Rows are points. Examples show where two turns around zero, p and q, send a point. Where does a point land after both, in the order given? Backwards means that the second turn is done in reverse. Each puzzle has new turns, and all numbers are rounded.

Turn p:
[-29  -8 -12] => [  5 -31   8]
[-23 -41  -2] => [ 40 -25   4]
[15 22 17] => [-17  25   8]
[37 27 -4] => [-28  30 -20]
Turn q:
[  5 -18   1] => [ -7  -8 -16]
[-21 -12 -40] => [ 23  29 -28]
[29 -2 -3] => [ 11 -27  -2]
[-13  32  42] => [-27   6  47]
Where do these land?
q, then p: [ 15  33 -12] => [12 36 -1]
q, then p: [-39   0  25] => [-25 -15  36]
q, then p: [ 25 -10 -33] => [  9   8 -41]
q, then p: [ -1 -23  19] => [  5 -29   6]

Turn p:
[26 19  2 21 24 -5] => [ 22  15 -23  18   9  21]
[ 15  38   7  12  18 -14] => [ 15   7 -26  10  31  20]
[ 47   6  -9  -9  -4 -15] => [ 28   8 -32  10   1 -26]
[-33 -14   1  -5 -50  13] => [-31   9  37 -30   0 -26]
[35 14 34  0 15 14] => [52  1  1  0 12 12]
[-31 -29 -24   9 -18  22] => [-36  11  22 -15 -33  -2]
[-52 -48   0   1 -27 -12] => [-51 -10  49   9 -15 -22]
[23 13 24  4 29  6] => [37 -5 -6 10  9 23]
[-29   1 -34 -33  14  -9] => [-36 -36 -23 -11 -12   0]
Turn q:
[ -4 -27  14 -17  -3  24] => [ -4 -13 -27  13 -12  24]
[ 29 -31  19 -30   2 -31] => [ 21   1 -15 -23  29  44]
[-40  -4  -6  16 -13 -48] => [ 27 -15  30 -42 -26 -11]
[ -5  51   6   5 -36   5] => [-10 -17  51  29   7 -11]
[ 10  17 -12 -37 -17  13] => [-4 17 19 30  0 28]
[-28   4   6   6  21  13] => [-27  -6  -6  -9 -22 -11]
[ 12  14 -24  -5  24  10] => [-15  36  -3   6   3  -9]
[ 26 -24  -5  62  21  15] => [ 12  -2 -47  -1  20 -55]
Where do these land?
p, then q: [-35 -25  -3  -1  21  13] => [  3 -39 -12  16 -22   8]
p, then q backwards: [ 44 -24 -15  26 -27 -21] => [ 10   5 -57  23   6  27]
q, then p backwards: [ -6  26 -15 -23  -7   9] => [-14 -21   5  30   0   1]
p, then q backwards: [-35  24   8  26   2 -18] => [ 28  26  22 -28  11   6]
p, then q: [-26 -16  24   0  -9 -21] => [-11 -29 -15 -29   0  -5]
p, then q backwards: [20 15  3 21 -5 43] => [  2 -19 -30 -23   9 -33]
p, then q: [ 41  -2 -34 -22 -31 -16] => [ 37  33  38 -24   5   0]
q, then p: [ 20 -26  25  11  18  30] => [-35   3 -23   9 -34  10]
p, then q: [-23  28   7 -37  38 -19] => [ 10  17 -57  -4 -29   3]

Turn p:
[-45  29  62  11 -30  19 -26 -15] => [-42 -35  18 -24 -42  48  -5 -32]
[-22   9 -68  -3  21  -7 -13   6] => [-11  22 -12   3  70   8  -4  11]
[ 28 -13 -18 -19 -15  -4  14  -3] => [  8  29  -6  22  -9 -19  -6  12]
[ 10   1   2 -14   3   5  13  40] => [ -5 -11  10  -2  -1 -26  -9  33]
[-14 -18 -31 -24   3 -32  20  13] => [-12  23 -10  -3  28 -43 -14  -4]
[ 31 -14 -31  33 -16  13  28   6] => [34 19 37 36 11 -9  5  8]
[-17  39  55   5  22 -19 -10 -27] => [-12 -17 -11 -56 -28  23  33 -21]
[-18 -16  45  30   6  27 -13 -18] => [  8 -49   4   6 -21  24   9 -34]
[ 28 -17   3  10 -12  -8 -20  10] => [ 32   3  -1   2 -12   4 -26   7]
[ 19   0 -19 -28  19   5   7 -11] => [  0  15 -29  14   5 -11  17  20]
Turn q:
[-18 -10 -27 -27 -19  -1  35  11] => [ -3 -11 -37 -16  30 -15  27   3]
[  0 -16 -13  33  -7  -8  19 -13] => [-31  -3   4  -9  24  21  -9   0]
[  1  -6 -31   8  14  -7 -40 -11] => [ -4   6  11  -8   1 -22 -40 -26]
[  2 -28  -8  15  23 -27 -32 -39] => [-16 -14  48   4  15 -14 -32 -26]
[ 20  24  41 -28   5  23  29 -11] => [ 38 -11  13 -10 -21  22  39  25]
[ 29 -41 -15  26  20   2 -38  -8] => [-28   2  35  -9  -4 -22 -51  12]
[ 42   8 -22  23  19 -15 -20 -21] => [ 10  20  34 -18  14   9 -45  -2]
[-27  11  26 -31 -29  15  31  48] => [  8   0 -52  23 -14  -4  53  22]
[-15  35  36 -10  31  23  38  24] => [ 12  29   0  -4 -32  18  63   5]
[ -3   4   7  -2 -21 -29 -15  13] => [  9   2 -11  36  13  -3 -10  -2]
[-30  20   7  -8 -38  23  -5   7] => [  7 -20 -45  11 -23  12   7 -11]
Where do these land?
q, then p backwards: [ 57  17 -13 -15 -57  27 -11 -38] => [ 27 -13  20  20  20  -3 -73  45]
p, then q backwards: [-11  -8  36  18   8 -19  16  -4] => [-20   2  -7 -23  21  17  -8 -27]
p, then q: [ 19  53 -11 -20   1  11  11  24] => [  1  30 -37  21 -14  -9  38  11]
q, then p backwards: [  2 -33 -15  14  -5  -6  27 -14] => [-35  22 -11  -4  15   5  -3  21]
q, then p backwards: [-39 -15   7  48   5 -33  -4   0] => [-49  -2 -22  -8 -31  26  10 -24]
p, then q: [ -6  17  -5 -41 -22  25  -8   5] => [-24   9 -39  14 -16  -2   0 -24]
p, then q: [-11 -11  -5   7  31   4  -2 -23] => [-11   0  16 -34  17   1   4  -1]
q, then p: [-12 -46   4  25  23  20 -12  13] => [-38  -8  14 -26   3  -3 -26 -34]
q, then p: [  2  26   2 -36  15 -29 -17  36] => [ 35  36  19 -31  -5   6  23  15]

Turn p:
[ 10  13  -4  22 -31   0 -10  -3 -16] => [-14 -10 -11  17  -5  -5 -23  10 -26]
[ 37  17 -12  -6  36  -7  16  29 -18] => [  5  46  32 -16  15   7  -9  28  -7]
[-17  11 -19 -13  -5 -36 -22   1  -7] => [-40  13   4   0 -22 -13  -7 -12  14]
[-15  25  17   4   7  22  54 -37  29] => [ 70  -1   5  23 -21  -8  15 -24  -7]
[ 24 -23  -8 -14  37 -13  -9  18 -58] => [-30  42   2 -36  38 -15  15  26 -12]
[ 35 -33  26 -20 -15 -12 -13   2   6] => [  1 -23 -16 -30  12 -15 -13  34  25]
[-29 -36   3   4 -39   7  -5  38 -15] => [-37 -54  12 -15   5   7  18   2 -20]
[ -8  25  39  -9  17  14  -2 -16  38] => [ 44  -5   0   2   7   2 -20 -36  27]
[-16   4 -30 -20   8  12 -35 -21  -4] => [-22  22 -35  -8 -14  19   5 -25   5]
[-39 -19 -20  64   5   1  25  15  -8] => [-17 -15  26  55  16   9  46  -1 -26]
[ 18  15   8 -14 -21  12   0 -25  54] => [ 40 -17 -20   6 -31  14 -26   1  28]
Turn q:
[-10 -17  13 -21  41  -3  -6  19  10] => [ 13 -22  21  -9   9 -32  -4  22  18]
[13  8 -1 42 25  2  2  1 14] => [  8   2 -12  26  33 -19  -8  -7 -19]
[-31   3 -26 -11 -12 -32  20 -12  11] => [ -4   1 -26 -23  -9  -6  46  -7   9]
[ -7 -30  47  -5 -34  10   2  23 -24] => [-15 -11  19  30 -57   7 -15  20   6]
[ 36  -5  30  -9   9  11  -9 -20  -9] => [ 17  -8  36  17  11  29 -12   4  -5]
[-25 -16 -43 -19 -48  11  -5 -23  36] => [-55 -11 -35 -33   3  32  21  -1  19]
[  9  33  -6  11  43  46   6  23 -24] => [  2  37  30 -10  22 -35 -39  -2 -29]
[ 10  30 -13   6 -39 -37 -19 -19 -14] => [ 23  10 -31  -4 -19  36   7 -41   2]
[ 15  13 -12   2   7 -36  14  38  12] => [ 30  26 -26   8   4 -22   5   8  28]
[ -7   5  52   7   5   8  -5 -30  29] => [-14 -30  34  35  13   2  13 -27   8]
[-54 -12 -32   4  -2   1 -21  -4  18] => [-32 -32 -32 -35  -1 -22   7 -11  -1]
[ 50 -13  -8  -8   4  18  22   4 -58] => [ 27  38  21  -2 -11  29 -20  42 -36]
Where do these land?
p, then q: [-19 -33  30  27  -7  50  -5 -13   8] => [  6  -5  -1  -8  32   4   5  54 -43]
q, then p backwards: [-42  67  -5 -11 -17 -11 -15  29   1] => [-38  30  12 -54  17 -27 -20 -32   0]
p, then q: [-16  10 -14 -15 -22 -37  15  -1 -39] => [ 12  -2  -9  -3 -53   0  29 -21   8]
p, then q backwards: [ 28  -2   6 -42  29  29   0  -8  17] => [ 26  16 -38 -34   0 -28 -11   5 -12]
q, then p: [ 32  31  -7   5   8 -37  34  -3 -26] => [ 32  34   8   8  -9  -4 -37  27 -29]
p, then q: [  7 -19 -21  17  15  24 -17 -22   5] => [-16  27 -13 -13  25 -15  -6   6 -21]
q, then p: [  1   5  -6 -10   0 -41  27 -16  18] => [ 38  11  20   8 -18   4  14  23  -5]
q, then p: [ 21 -26  22   9  -6  18 -38  -8  13] => [-14 -19 -23   6  40  25  14  -4   9]
q, then p: [-18 -50  22  24  26  26 -25  13   6] => [-54 -24   5  -1  38 -10  23  10  19]
q, then p: [  5  15 -26  -4 -26 -22  26  30  -4] => [  3  14  17  12 -46  19 -24   1 -10]

Turn p:
[ 42 -46   2  18  -5  15 -10  14   0 -30 -36] => [  7 -10   5  -4  27   8  53  40  13  33  19]
[-12  19   4 -25   2 -11 -26  -7  18 -30  23] => [ -3   2   6 -38   6  -7 -10 -11 -21 -34  19]
[ 11  28 -16 -20  -8  14   6 -19 -53   3 -14] => [ 20 -12   4 -19   9   6   3 -30  21   9 -52]
[ 15  16   3   8   5  23  30 -13  -8  -2  -4] => [ 10  -8 -17   7   3  14   0  16  14 -11 -32]
[ -9   8  -8  45  18 -13 -15   4 -18   8  26] => [  3  26  30  35  12  -3 -10 -12  19 -21   7]
[ 16  10  34 -10 -77  31 -32   6  23   8  -2] => [ 20  33  14 -54 -56 -11  19  39 -13  16  -8]
[ -1 -41 -17  -5   8 -13  14 -11   7  -8  14] => [  4 -32  -8  12  12 -19 -12   5   7   7  29]
[  0  -7  38 -16  33  21  43  30 -53  18  -5] => [ 28 -31 -12  51 -14  30  34 -27 -23   1 -35]
[ -2  -3  21  25   0  34 -33  -2  24  57  -9] => [ 12  48   2  10 -40  41 -14  14   8  26  18]
[-44   6 -54   6   4 -29 -13  12  36 -28  22] => [-31  17   9  -5  44 -41 -47  -3 -27 -11  26]
[-12   1  19  -8   3 -28  27 -29  -8  -2 -38] => [-43 -41   0  -1 -14  16   2  -7  12   3 -17]
[ -4   8 -27 -18  17 -44   8  15  33   7  23] => [-27   9 -34   7   9 -35 -18 -25 -10 -16  27]
Turn q:
[-45  16  25 -26 -17 -18  -7  34  32 -37  14] => [ 44  23 -38  26 -10 -49   0   3 -20  20   9]
[ 42 -20   4  10  -5  -3  10  36   4  35 -21] => [-23 -17  48   7 -22   7 -24  23 -24   4   5]
[ 25   7  -1 -12  34 -15  21   7  -1  54  -2] => [-43 -15  32 -17  17 -16 -32 -10 -11  -4  21]
[-27   1 -20  25 -10  24  18 -31 -35   0  10] => [-16   2 -13  15   7  34  22 -34  37   6 -12]
[  4  11 -24  22  14  52 -19 -18 -14  -9   6] => [-33  12 -21 -24  -9  26  32   2  17  -6 -27]
[ 25 -15   4   1   3  -5   9 -35  18  36   1] => [-10 -47  20 -18   8  -3 -10   3  20 -11   7]
[-26 -24  35  -2  11 -16   1  40  29 -55   1] => [ 35  37 -20  38 -11 -30   1  45  -5  -3  27]
[  1  25  -1   3   4  -1 -12 -31 -43 -19  -8] => [ 13  27  -8 -25  17  31  -5 -22  17  -6 -18]
[ 23 -11  -4 -29  -5   5  25  10  29  16 -37] => [  0 -21  39 -15   1 -12   7  22 -15  35  23]
[ -4  24   9  24 -20  10  -5 -12  -9 -20  21] => [ 12   9 -27  -3 -28  13  -1 -19  19  -5 -13]
[ 35 -32  -5 -36  -4   3  11   1  -4  35  12] => [-12 -25  58  -5   4 -23  12  -6  -7 -15  -4]
[-33  23 -10  19   0   6 -48 -42 -46  18 -10] => [ -8   2 -35 -11  40  36 -14 -24  15  -2 -59]
[-21  -6 -12   0  -7 -42  -3  41  39 -55  15] => [ 43  15 -36  33 -15 -14  13  16 -43 -12  40]
Where do these land?
q, then p: [ 32  -4 -16 -13 -41 -39   3  -7  -3  12 -38] => [ 51 -16   3   1 -24  31  38  -2  17  10  13]
q, then p: [ 34  16 -54  -9   1  -3   8   4  -7  20  26] => [ 20 -61  24 -10  -9   4 -19  -4  -4  -8 -18]
p, then q: [  7  -9  25  -2  18  20  17 -32  22  18  20] => [  3  -7  -2   4 -36  10  38  12 -20 -11 -19]
q, then p: [-43  -7 -10   2  19 -11 -56 -48   0  14  15] => [-24 -18 -21   6  74  20  -5  -5   3  23  22]
q, then p: [ 32 -23  -2  19  13   6   7  14  21  11  10] => [  6  -9  28   6  -8 -23   8  14 -35  -4   5]
q, then p: [-46   3  28   2 -11  -9 -12   9  -1 -34  18] => [-23  36 -12  -2  27 -18   3   6  41  -4  -9]
q, then p: [ 38  91  -1  14   9  20 -12   5   1   6  -3] => [ 18  -6   4 -69 -19 -13 -34 -45 -16  34 -20]
q, then p backwards: [-59 -26  21  29  -1   8  21   2 -15 -24  -5] => [ 31 -15 -18  49  29   5  19  10  -2  40  -4]
p, then q: [ 29  -5   5  -2  17 -15   5   8 -15 -78 -31] => [-21  37  22  24  29 -24  21  17  25   2  56]
p, then q backwards: [ 20 -28  29 -19   5  -9   0  12 -23  23   1] => [ -7  -1 -20   2 -40   9  27  -3  16 -17  18]
q, then p backwards: [  3 -22 -11 -19 -38  19   0  17  -7  11 -11] => [-15 -12  17   7 -19   7   6  21 -38   0 -17]
q, then p: [-46  12 -14  -3   9  14  17  14  27  21  -1] => [-11   4   6  39  -2 -16 -40 -21  14  13   7]
